Each point is reached from the start by the listed moves, each made once or not at all, plus a little noise. Say if it took an odd or an even number of moves. Then give how often each move was made.

Moves:
(1): [ 48  12 -12  -9   1]
(2): [  1  58 -15 -38  17]
Start: [-25  -2 -19  -5   8]
Points:
[ 23  11 -32 -13   9] -> odd (1, 0)
[ 23  66 -46 -51  27] -> even (1, 1)

Moves:
(1): [ 56  -5  31   5   5  -4 -18]
(2): [ 20  46   8  30 -19  14  -3]
(3): [ -5   1  28  22  13  -2 -14]
(4): [ 20   4 -26  43   1 -17 -36]
(5): [ 13  20 -13  11  39  15   6]
(6): [ -4 -21  -3   7 -12  38   0]
Start: [ 15 -13  26 -49 -29  16   0]
Points:
[100   8  50  33  22   6 -59] -> even (1, 0, 1, 1, 1, 0)
[ 31 -29  24  23 -27  37 -48] -> odd (0, 0, 1, 1, 0, 1)
[ 45  31  19   1 -21  84   4] -> odd (0, 1, 0, 0, 1, 1)

Moves:
(1): [ 42  24  20  -1  14 -10  -1   8  -7  -3]
(2): [-24  42  27  19  -1  17   3  24  -1  -4]
(3): [  9 -15  53  -2   1   2  37 -11   0 -18]
(4): [ 10 -15   8  55 -13  21 -27 -22  36   6]
(5): [-27   1  -8   5  34 -21 -17 -60  -7 -31]
(6): [  5 -21   3  -7  41  57 -18  26  25  11]
(7): [  8  13 -41  38  13  35  52   8  11 -10]
(8): [ -9 -22  10  51  25 -33  20  28 -16  -2]
(9): [ -5   7 -13 -10  -5 -20   4  17  47 -10]
Start: [ 17 -15   2 -26   5   9 -19  -7   0  12]
Points:
[ 23  16  51  44  80  72 -79 -33  46  -6] -> odd (1, 1, 0, 1, 1, 1, 0, 0, 0)
[ 31  57  36 -17  14  -6 -13  41  39  -5] -> odd (1, 1, 0, 0, 0, 0, 0, 0, 1)
[ 35  15 113  42  44 -16  41  42 -24 -16] -> even (1, 1, 1, 0, 0, 0, 0, 1, 0)

Moves:
(1): [ 16  32   8  19  10 -10   3   0   6  11  -7 -16 -19  34]
(2): [ -6  20   4 -13  -7  19  -1  -3   8   1  12   4 -17  -5]
(3): [-16   0  16   1 -12  13   7   1 -13  19  -3 -18   7  17]
(4): [  3   9 -18  33 -20  12 -11  14   8   8 -11  14  10   7]
(5): [ -7   4  -5  22  22   9  17   8  -2 -19   4 -16  -2 -10]
(6): [  9  -5  -5 -12  -8  38 -16   8  39  11  -2 -11  13  29]
(7): [  4  -4  -9  -7   0  -8  31  -3 -13 -10  16   0 -11   5]
(8): [  3   4 -17   4  -7 -12   2  43  -6 -19 -11 -11 -16 -14]
(9): [-25  21   2   2   3 -14   8  -3  28   7 -13   0  10  26]
(10): [  6   8 -32 -25   5 -10  -4 -10  -3  35  -2  -5   5 -10]
(11): [  2   5 -15  -2 -13 -17 -10   1  -1   2  29  -8   8   0]
(12): [  6 -32   9   0  11   4  -7  26   0  12  21  20  -9 -29]
(13): [ 10   8  18   3   3   2   8  16 -12 -10   3  12  34  -3]
(14): [-12   5   0 -23  17  -6 -24   0 -32  10   0  24  27  35]
Start: [  8  21  -2  -4  15  -1 -25 -10  -9 -11  -7 -11  11  -2]
Points:
[-14  57  -2  -1  -2  25 -20  31   4  60  -4  20  49  -1] -> odd (0, 1, 1, 1, 0, 0, 0, 0, 1, 1, 0, 1, 1, 0)
[ 18  35  -7  21 -35  47 -46  31  12  21   7 -23  79  48] -> odd (0, 0, 1, 1, 0, 1, 0, 0, 0, 0, 1, 0, 1, 0)
[ 15  92 -20  15  11   2 -23  62  11  -4 -32   0  61 121] -> even (1, 0, 0, 1, 0, 1, 1, 1, 1, 0, 0, 0, 1, 1)
[-10  66 -58 -47   9 -24  15  15   8   3  -5 -27 -18   0] -> odd (0, 1, 0, 0, 0, 0, 1, 1, 1, 1, 0, 0, 0, 0)
[-20 111  -6  37 -25   1 -24  -2  29  37   1 -40   6  78] -> even (1, 1, 1, 1, 0, 0, 0, 0, 1, 0, 1, 0, 0, 0)
